Every row gives one point. Any point is a mix of the corners, with weights that add up to 1. It lies inside the corners' shape when no weight is negative. Say inside or outside, and name the corners with a negative weight.
In the rows, zero is written as 128.

Corners:
(1): [133  99]
(2): [200 130]
(3): [ 96 118]
Points:
[104  94] => outside (2)
[135 104] => inside
[145 123] => inside
[187 128] => inside
[181 125] => inside
[176 123] => inside
[164 125] => inside
[201 136] => outside (1)
[ 88 114] => outside (2)

Corners:
(1): [ 69 132 107 195 156  99]
(2): [137  71 140 114 108 191]
(3): [173  79  85  88 133 113]
(4): [ 71 187 162 140 174 161]
(5): [ 75 115 157 118 112 144]
(6): [179 148 171 124 144  72]
(7): [200 178 149  79  90 132]
Points:
[ 59 144 151 179 163 129] => outside (3, 7)
[134 132 129 134 134 126] => outside (5)
[170  94 153  91  97 147] => outside (1, 4)
[ 93 126 131 137 131 145] => outside (6)
[108 115 129 130 126 158] => outside (6)

Corners:
(1): [ 49  59 249 146  87  77 125 107  89 128 156]
(2): [157 173  78 166 128 135 157 115 129 144 159]
(3): [212 102 143 117 135 103 160 141  58 118 114]
(4): [138  87 104  84 153 106  96 109 158 122 107]
(5): [125 159  59 106 125 141 110 136  97 176 179]
(6): [116 167  97 159 151 176  77 141 117 154 104]
(7): [131 176  30 189 105  78 100 163 146 158 150]
(8): [162 114 165  60  71  76 140 102 143 155  93]
(9): [ 95  88 248 102  85  96 114 131 146  73 159]
(10): [185  97 162 128 143  82 113 114 167 194 160]
(11): [142  94  54 161 114 143 125 162 150 149 152]
(12): [106 102 218 140 151  85 154 167 108 125 108]
Points:
[135 111 123 116 112  99 134 133 125 134 137] => outside (6, 10)
[132 102 150 128 121 101 125 132 133 129 128] => outside (5)
[157 109 144 129 130 107 138 143 103 132 127] => inside
[152 145 107 134 116 105 127 148 124 150 136] => outside (1, 4)
[151 100 121 108 131 116 118 117 125 136 132] => outside (7, 12)
[124 111 137 121 125 108 110 131 124 146 134] => outside (2)
